Rows are points. Each copy is the shape, with its points in the same order, turned, moved and blurred by noise. Is it also mirrored, or only turned?
In the rows, zero is written as 128.

Shape (7 x 3)
[[138  71 148]
 [119 155  19]
 [154 124  94]
 [171 151 115]
 [ 93 110 102]
 [103 134 156]
 [113 150 153]]
Copy 1 (7 x 3)
[[124  70 137]
 [124 178  24]
 [151 125  93]
 [170 142 117]
 [ 91 120  93]
 [ 97 135 154]
 [108 148 150]]
Copy 1 is: only turned
Copy 2 (7 x 3)
[[ 76 175 108]
 [165  39  90]
 [139 130  89]
 [174 150 107]
 [102  97 131]
 [118 150 161]
 [142 142 166]]
Copy 2 is: mirrored

Shape (10 x 6)
[[113 190 146 159 102 140]
 [192 120 111 101 152  71]
 [134 120 125  99 108  98]
 [ 83 158 158 205  58 147]
 [124 111 134 160 134 180]
 [123  54 129 127 177 171]
 [109  88 152  76  90 117]
 [134 171 139 119 148 132]
 [ 76 157  74 134 105 134]
 [186 179 113 104 106 121]]
Copy 1 (10 x 6)
[[115 123 130 155 141 182]
 [145  43  81  95 192  97]
 [110  66  93  93 137 130]
 [ 94 114 151 193  80 175]
 [130 149 110 142 109 100]
 [115 145  89  99 117  37]
 [ 92  76 110  59  96 122]
 [125 124 112 114 175 146]
 [ 83 120  50 145 120 168]
 [174  79  92 107 166 169]]
Copy 1 is: mirrored
Copy 2 (10 x 6)
[[111 196 117 163  96 140]
 [165 102  87  65 106 144]
 [129 123 120 108 103 105]
 [ 81 170 131 226  75 132]
 [126 135 146 174 154 148]
 [118  79 146 136 199 149]
 [101  97 166 113 104  78]
 [122 176 114 108 131 139]
 [113 155  80 169 132  76]
 [187 172 113 108  96 122]]
Copy 2 is: mirrored

Shape (13 x 8)
[[166 154  97 123  76  77 145 160]
 [ 72 172 107  90 121  91 153 108]
 [152 136 141 125 175 167 127 167]
 [102 114 112 118 149 131 127 152]
 [135  80  92  56  90 160 154 161]
 [133 131  87 120 167 122 115 188]
 [ 79 159 103 130 138 135 181 160]
 [194  95 141 138  85 157 120 177]
 [197  51  74 203 163  68 121 115]
 [147 144 132 146 153 121  57 152]
 [203 155 161 128 129 152  88 166]
 [140 181 101 140 114 176 115 175]
 [156 123 107 100 173 150  90 130]]
Copy 1 (13 x 8)
[[168 178 111 102 141 139  91 163]
 [ 66 170 139  55 112 142 128 142]
 [129 116 125 154 143 153 191 132]
 [ 95 115 109 121 120 132 158 161]
 [156  72 116  65 122 163 146 193]
 [120 143  79 132 135 126 182 173]
 [ 66 155 128 113 151 177 142 179]
 [199  91 122 164 122 150 118 159]
 [134  94  30 161 192  56  84 122]
 [132 148  93 167  87 106 162 115]
 [194 138 128 172 111 142 165 107]
 [137 159  96 155 103 201 154 147]
 [133 106  87 117 117 124 186 110]]
Copy 1 is: mirrored
Copy 2 (13 x 8)
[[172 135 107 115  80  72 170 137]
 [ 67 159  95  94  97 104 169  94]
 [125 131 140 135 174 147 121 161]
 [ 90 100 108 127 141 118 138 142]
 [141  68  65  94 120 168 183 155]
 [112 112 108 116 163  87 131 177]
 [ 75 155  88 154 136 113 179 143]
 [196  82 130 153 109 150 134 170]
 [190  48 125 162 176  33 113  75]
 [125 117 151 117 124  98  68 153]
 [181 137 165 121 123 143  96 171]
 [135 166  89 147 120 133 110 183]
 [130 107 117  93 167 132  93 134]]
Copy 2 is: only turned
Copy 3 (13 x 8)
[[182 188  95 144  96  82 117 158]
 [ 79 170 116 102 122  68 108 124]
 [145 170 131 135 165 191 128 126]
 [104 146 107 130 139 149 111 156]
 [145 143  80  58  96 159 141 185]
 [131 181  85 148 162 160  97 166]
 [ 84 178  96 136 147 114 165 134]
 [206 153 125 141  87 184 140 165]
 [195  76  45 217 131 143  70 127]
 [141 175 146 175 126 171  60 140]
 [202 193 161 144 122 186 101 129]
 [132 227 113 150 103 174 135 132]
 [140 159 108 116 142 187  68 121]]
Copy 3 is: only turned

Shape (17 x 11)
[[155 167 138 107 104  79 153 106  61 101 146]
 [157 136  87 206 152 149 157 105  93 156 153]
 [126  99 194 106 169  60 139 159 107 124 104]
 [163 140  96 135 108  93  64 126  63 132 174]
 [123  88 121 128 123 105 138 148 111  38 188]
 [173  94 162 202  71 133 146 113 144 134 126]
 [172  45  76 121  81 113  91 152 113 112  92]
 [139 108 132 146 170 137 155  82 110 150 137]
 [ 52 108  91  99 186 112 152  91 122 141  61]
 [136  97 106 140 134 106 145 151 107 121 109]
 [128 130 137  98 165 122 113 115 109 102 127]
 [ 99 137 178 107 128 101 136 120  94  51 147]
 [132 145 136  71 154 163 168 101 165 119 159]
 [107  67 106 129 175 120 138 104  62 186 141]
 [127  83 136 107  68 109 120 180 210 100 149]
 [125 141 146 113  68 146 134 179 102  50 152]
 [ 81 149  84 195  85 115 154 129 119  98 125]]
Copy 1 (17 x 11)
[[207  98  96 125 148  95 114 167  77 194  97]
 [157 149 108 193 165 106 149  82 125 153 147]
 [147  37 170 108 137  79 125 186 120 124 110]
 [181 116  90 159 114  85  51 137  94 180 164]
 [161  41  32 119 147 125 109 150 131 120 132]
 [186  87 122 186  84 143 155 113 180 171 117]
 [195 101  82 146  31  83 101 143 133  84 147]
 [166 108 149 134 156 116 149  89 109 132 136]
 [109 136 147  53 126  86 142 103  84  81  88]
 [154 104 105 138 115  82 140 147 125 111 122]
 [165 103 132  96 151 126  96 151 105 120 129]
 [156  53  91  98 154 151 101 174 101 152  88]
 [191 120 123  52 170 154 156 134 134 137 158]
 [128  93 143 134 125  72 143  84  53 117 167]
 [161  66  75  76  63 126 130 170 211 143 159]
 [164  88  44 127 112 164 123 215 122 156 128]
 [113 138  47 143 115 114 139 120 146 163  80]]
Copy 1 is: mirrored
Copy 2 (17 x 11)
[[123 133 125  78  83  98 143  89  90 123 159]
 [183 141 138 185 131 117 194 115  65 151 135]
 [121  87 144  73 163 123 112 158  99  59 127]
 [149 138  90 158  78 115  92 109  56 124 170]
 [104 118  84 145 124 144 162 100 122  45 189]
 [151  84 193 187  75 117 170 117 119  97 120]
 [166  94  68 159  53 177 124 138 109  73  87]
 [157  92 144 140 152 140 164 116  93 160 134]
 [102 115  84 104 191 163 150 136  94 157  39]
 [142 113 109 126 122 140 165 138  93  93 102]
 [130 128 116 104 145 163 119 117 112 120 141]
 [ 61 130 136  93 127 150 137  99 107  82 165]
 [132 127 120 101 154 151 156 118 191 158 157]
 [139  63  87 138 161 134 147 153  49 164 135]
 [108 104 100 171  96 129 120 155 215  54 120]
 [ 85 167 119 128  60 157 163 132 143  68 180]
 [ 90 174 127 182 107 105 193 104  99 102  94]]
Copy 2 is: only turned

Shape (16 x 12)
[[148  70 105 156 139 143 146 133 125 245 153 208]
 [127  64 110 107 136 132 125 148 168 127 139 120]
 [102  93 170 149 122 112 121 151 120 136 120 129]
 [143 136 120 123 121 124 166 130 143 153 141 107]
 [ 96 137 105 142 125 120 155 157 136 188  73 166]
 [142  88 108  56 143 125 124 139 113 126 108 120]
 [135  92 100 158 124 195 129  61 117 130 150 132]
 [123 121 103 151 120 110 124 162 125 118 150 109]
 [123 135 113 146 132 125 104 101 153 129 147 121]
 [152 111 156 155 123 123 104 149 132 128 113 127]
 [126 106 127 130 136 115 117 145 125 129 110 122]
 [133 125 136 146 124 183 121 153 141 123 145 110]
 [131 115 110 121 132 111 132 143 118 235 137 104]
 [143 114 124 151 210 134 150 152 150 122 148 110]
 [126 114 108 152 131 147 117 154 157 125 132 107]
 [119 111 109   7 140 174 129 151 125 124 146 122]]
Copy 1 (16 x 12)
[[110  80 105 185 158 129 195  72 124 233 200 150]
 [120  82 107  92 170 145 154 132 133 133 155 112]
 [132  95 133 159 158 130 135 129  98 160  94 103]
 [134 144 143 134 138 103 167 129 149 134 154 116]
 [ 64  88 185 172 136 109 144 125 134 168 150 130]
 [123 111 135  76 153 127  93 113 115 143 168 116]
 [124 154  85 163 123 196 151  75 139 116 143 140]
 [128 105 100 142 142  96 142 156 117 122 139 130]
 [113 141  99 127 146 122 149 130 144 131 107 150]
 [155  97 127 158 161 125 122 138 143 153 105 143]
 [120  96 131 133 160 120 113 132 127 136 126 121]
 [142 132 119 158 161 167 146 169 136 133 144 127]
 [ 99 126 112 152 156  83 137 119 133 205 180  92]
 [131 116 120 140 229 125 150 117 149 107 156 140]
 [117 105 106 143 154 138 146 162 155 126 132 129]
 [115 152 153  50 158 169 121 152  78 141 196 117]]
Copy 1 is: mirrored
Copy 2 (16 x 12)
[[132 134 129 104  60  63  78 168 122 227 153 182]
 [137  96 131 100 111 117  90 109 177 121 110 153]
 [115 125 182 116 141 105  87 139 122 123 102 137]
 [134 119 138 129  95 128 158 157 150 136 113 138]
 [ 88 114 131 136 133  84 138 149  99 156 121 203]
 [124 105 114  56 104 132 123 104 122 106  99 145]
 [100 167 132 131  73 155  96 109 153 150 182 112]
 [115  97 122 138 142 113 109 152 150 126 108 104]
 [152 134 125 151 136 130 121 122 140 129 146 122]
 [125 159 141 123 139 103  95 144 138 118  93 130]
 [116 126 135 110 140 113 111 124 128 126 102 136]
 [111 146 134 125 130 156  93 167 172 117 129 142]
 [140 108 130 110 104 133 134 156 106 211  86 155]
 [130 133 140  83 161 105 142 142 204 147 136 127]
 [116 122 121 137 144 132 105 135 172 131 114 143]
 [138  80 103  39  93 188 123 133 129  82 132 167]]
Copy 2 is: mirrored
Copy 3 (16 x 12)
[[102  85  87 132 126 225  65 120 170 176 185 168]
 [128  90 140 155 130 117 146 125 154 151 134 152]
 [ 78 100 128 117 112 145 155 126 121 140 148  92]
 [142 156 106 135 138 149 136 106 126 163 135 125]
 [ 72 129  89 119 101 218 137 118 126 162  94 146]
 [138  91 141 101 147 131 140  83 128 116 100 154]
 [139 120 112 209 137 169 105  89 121  83 173 125]
 [136 116 111 136 126 124 130 152 110 146 112 102]
 [105 140  86 160 148 121 122 123 140 117 134 108]
 [110 116 122 117 108 146 137 118 151 124 132  77]
 [108 102 121 119 128 144 146 119 130 129 114 105]
 [122 156 163 160 122 142 123 132 136 127 138 102]
 [113 105  98 118 185 193 104 104 128 201 126 121]
 [147 135 128 130 166 159 170 172 163 114 147 130]
 [122 132 131 168 130 140 138 135 144 139 110 107]
 [129 133 189 113 162 110 114  73 113 123 107 204]]
Copy 3 is: mirrored
Copy 4 (16 x 12)
[[118 144 132  71  53 172 152 106 148 216  83 199]
 [105 107 118  96 159 136 102 130 139 154 138 160]
 [110  96 149 142 105 127 145 151  98 131 126 164]
 [126 138  92 107 111 129 159 145 126 149 134 110]
 [ 99 178 122  86 104 136 170 176  90 160  91 169]
 [127 113  96  76 142 113 113  99  74 146 148 155]
 [102 155  96 172 121 176 116  65 135 160 116 132]
 [ 97 100 126 114 136 135 147 147 115 138 102  97]
 [103 145 134 142 114 130 109 129 122 156 124 101]
 [150 110 140 133 120 133 126 143 110 125 103 141]
 [117 114 129 118 134 121 130 138  90 143 122 139]
 [128 123 134 132 138 178 146 126 128 113 124 114]
 [141 114 116  85  76 157 159 153  90 215 138 131]
 [125 132 167 117 180 111 162 118 152 174 137 118]
 [108 123 128 124 156 153 127 151 125 140 114 118]
 [111 123 102  39 152 153 120  77  84 115 202 140]]
Copy 4 is: mirrored

Shape (16 x 12)
[[ 82 128  84 155 128 152 111 116  55 128 130 153]
 [130 105 152 194 100 140 194 156  64 106 159 101]
 [140 142 124 107  71 160 131 113  85 120 118 142]
 [137  71 152  85 141 122 163  63 127 153 199  92]
 [ 96 101 132 173 130  85 126 120 181 213 109 122]
 [182 180 129 156 168  80  98  98  80 100 206 101]
 [ 83 108 125  88 167  97 151  95 114 112 117 167]
 [124 134 162 107  86 173  52 122 130 133 119  91]
 [114 168 139 114 128  82 110  71 148 126  91 134]
 [155  99 106 143 124 129 135 125  95 175 137  94]
 [101 143 121 111 151 166 122 119  96 181 170 150]
 [111 132 172 140  82  95 124 110  83 130 152 130]
 [ 56 132 119 159 168 229 156  68 177 119 116 137]
 [ 77 139 139 129 164 117 104 145 158 173 113 166]
 [110  82 176 150 149 126 122  74 137 142 105 226]
 [107 121  64 174 106 152 125 177 121 157 184 121]]
Copy 1 (16 x 12)
[[ 96 167  80 174 147 178 123 146  86  89 146 125]
 [137 137 155 106  94 185 183 130  45  88 118 102]
 [ 87 175 108 121 101 189 119 104 127 137 120 133]
 [133  97 108  74 132 146 141 135  82 212 196 110]
 [168  87 130 201  82 102 110 161 132 153 147  87]
 [147 134 149 134 191 157 128  23  78 113 195 107]
 [ 77  86  95 141 163 117 135 145 115 144 137 161]
 [102 152 145 121 119 201  48 128 156 149 138  76]
 [ 90  87 121 184 140 142 108  81 157 161 127 121]
 [175 151 101 129 114 150 115 124  85 147 134 103]
 [100 190 120 151 145 128 120 152  97 156 180 116]
 [ 81 115 132 133  87 158 115  93  89 116 155  99]
 [101 134 144 196 177 212 177 222 153 179 145 123]
 [103 129 149 190 138  92  95 168 145 133 148 120]
 [ 91  85 150 190 104 151  99 165 104 154 166 208]
 [170 190 110 140 115 145 151 162 126  76 175  85]]
Copy 1 is: only turned
Copy 2 (16 x 12)
[[ 73 113 113 122  79 103  99 149  68 155 162 132]
 [142 121 150 178  69  96 113 163  76 117 109  38]
 [ 98 142 128 113  67 115 141 130 145 125 129 116]
 [176 126 193 150 151 137 162  97 122 121 210  90]
 [136 102 129 155 191 164 124 123 109 228 104 107]
 [153 162 124 112 162  32  59 139 122 107 185  79]
 [ 97  83 143 125 158 117 152  94  82 103 149 152]
 [138 163 152  77  88 175  81 124 155 143 119 126]
 [ 99 119 116 100 168 111 106  63 140 146 118 122]
 [145 133 132 114 124 125 148 164  99 178 147  77]
 [ 92 175 161 144 126 121 126 148  95 160 174 148]
 [127 108 173 141 104  88  91 117 141 145 121 105]
 [ 98 169  80 178 111 206 113  60  45 132 156 141]
 [ 92 131 142 138 184 154 105 130  91 167 107 173]
 [164  98 115 169 133 110 141  79  93 152 114 208]
 [ 95 131 114 165 123 154  97 225 107 167 162  84]]
Copy 2 is: only turned
Copy 3 (16 x 12)
[[ 91 117 105 200 142 113  84  96 132 120 180 126]
 [174 172  91 166 129  85 128 194 132 128 178  89]
 [114 163 104 132  97 119 118  81 138 120 137 104]
 [166 159 159  66 153 156  87 121  70 187 196 104]
 [138  95 216 166 165 124 114 134 104 191  99  93]
 [211 161  86 126 207 100  65 105 132 155 137 201]
 [ 66 103 141 110 174 106 122  98  69 130 167 131]
 [153 159 157 129 104 136  34 102 124  86  97 102]
 [120 116 165 116 184  93 119  38 112 128 101 114]
 [153 137 104 153 147 152  89 129 125 180 134  84]
 [ 97 171 152 170 161 173  82 119 129 147 171 145]
 [140 186 144 144 133  66  94 105 114 157 142 118]
 [138  90 204 160 159 172 140  97 116  47 210 103]
 [ 85 112 195 168 178 143 108 120 100 127 104 147]
 [112 116 176 169 116 116 146  82  22 142 140 153]
 [123 109 140 172 120 145  80 183 177 159 156 134]]
Copy 3 is: only turned
Copy 4 (16 x 12)
[[ 86 114 104 129 110 137 108  73 114  84  67  75]
 [155  63 100 183 123 107 201 107 154  90  81  64]
 [141  96 145 150 101 153 131  78 120  94  89 148]
 [178  77 121 114 182  81 114  65 166 117 179 111]
 [125 131  80 135 121  84  70 166 205 162 105 116]
 [205 150 128 173 152  70 111  92  50 106 114  56]
 [ 79 140 133 118 164  83 116 101 141  67 132 133]
 [167 110 186 157 107 186  67 116 153 113 115 103]
 [136 171 154 155 145  86  70 116 143  99  91 158]
 [160  89 116 107 119 109 128 110 137 148  96  89]
 [102 132 106 138 126 141 111  60 129 147 140  91]
 [145  95 138 189  95  85 108  96 140  89 115 109]
 [ 96 147  86 152 226 197 101  77 204 102  79 112]
 [ 75 171 110 149 128 125  84 145 159 134 134 111]
 [ 53  79 104 180 184 106  70 140 132 108 122 155]
 [152 124  43 121  83 158 133 113 139 114 106  62]]
Copy 4 is: only turned

Shape (16 x 12)
[[109 118 141  85 150  73 164 147 161 103 140 150]
 [181 154 132 113 172 108  77 146 143 196 102 141]
 [118 129 126 133 135  64  76 101 134 139 162  84]
 [104 153 128 125 118 165 116  97 170 162  88 150]
 [163 151  91 150 131 163 141 137  78 175  81  82]
 [ 71  97 108 101 114 101 122 166 107 143 169  92]
 [ 91 143 117 145  91 103 117 115 177 191 147 134]
 [151 125 158  97  80  64 125 190 179 143  78  95]
 [ 90 135  61 106 124 142  84 175 168 152 160  77]
 [127 198 152 184 153  74  67 145 107 114 141 142]
 [152 106 147 164 164 158  47  82 184 182  67 179]
 [135 147 149  79  76 158  63 120  77  91 164  71]
 [123  94  94  99  84 156 130 137  88 104 162 168]
 [119 190  63  98 150 108 148 104 135  99  80 174]
 [183 110  94 146 158 151 144 108 108 123 142 150]
 [123  92  89  99  76 117 133  91  98 149 101  79]]
Copy 1 (16 x 12)
[[ 83 113 108  82 144 126 166 134 169 130 139 138]
 [147 146 126 150 179  58  90 101 120 164 114 151]
 [107 111 121 118 187 134  98  94 115 144 176  73]
 [ 96 167 111 195 102 103 127  90 127 118 140 129]
 [166 138 147 186 127  81 149 145  61 164 106  78]
 [ 84  96  90 127 155 125 121 192 120 143 173  73]
 [ 87 127  97 167 116 116 111  95 142 179 198 104]
 [ 92 179 149  75 112 102  99 143 159 202 115  99]
 [127 152  34 147 153 107 101 155 130 142 159  55]
 [147 131 122 135 195 195 104  91  87 168 137 154]
 [111 138 143 231 148  90  68  45 163 120  93 143]
 [135 142 132 105 119 138  61 163  56  69 166  79]
 [114  60  91 137  73 123 111 168 106  96 130 114]
 [100 134  64 128 117 115 190  75  80 130  87 140]
 [175  64 129 158 122 103 148 108 120 109 108 109]
 [ 73 104 142 138 100  80 124 132  80 135 141  37]]
Copy 1 is: mirrored
Copy 2 (16 x 12)
[[ 87 118 142 126 152  80 157 108 158  87 164 152]
 [125 128 154  89 132 100  97 118  76 193 112 150]
 [ 64 108 119 169 107  91 110 110  63 115 153 113]
 [157 168 141 156 136 116 135 127 133 125  80 120]
 [144 101 124  99  86 166 189  96  82 165  80 117]
 [ 49  83 108 115 116 132 161 160 113  90 138  99]
 [105 134 138 189 130  93 145 182  94 123 106 128]
 [ 84 110 199  86  89  30 167 123 128 127 117 108]
 [ 75 100 103 152  91 139 131 167 166 167 120  78]
 [ 48 144 171 143  83 140  94 100  71 136 124 198]
 [181 120 160 154 153 103  43 113  93 136  45 138]
 [103 161 106  92  34 149 115 105  87  75 169  74]
 [144 100  82  98  90 146 139 153 144  56 144 157]
 [122 164  88 133 129 106 173  66 173 132 105 186]
 [180  83 127 130 111 155 133  91 110 127 147 164]
 [130  86  79 123  97 100 191 110  85  91  94  78]]
Copy 2 is: mirrored
Copy 3 (16 x 12)
[[128 109 154  92 171  63 149 104 161 112 111 114]
 [192 141 136 107 143  85  91 199 102 155  77 127]
 [121 137 153 166 149  77  73 156 168 157 123  84]
 [111 145 109 101 142 163 116 135 118 159  56 121]
 [116  86  87 178 125 115 126 191  55 147  86 139]
 [ 67  82 156 122 121  92 119 172 157 122 146  92]
 [ 78 172 127 106 130 111 119 155 156 192 105 113]
 [133 162 168 131  77  38 172 140 128 111  67 107]
 [ 86 124 113 113 134 123 137 214 152 123 119  41]
 [132 184 173 175 206 105  84 182 142 117 122 161]
 [205 158 120 112 128 181  85 158 152 185  37 144]
 [109 135 137 163 103 134  66 128  82  76 167  68]
 [100  91  85 100 107 135 118 126 145  91 176 141]
 [109 123  64 100 213  92 119 129 129  89  60 142]
 [172  87  78 138 164 130 134 148 128 148 146 148]
 [ 87  80  83 161  84  91 100 124 120 144  96 100]]
Copy 3 is: only turned
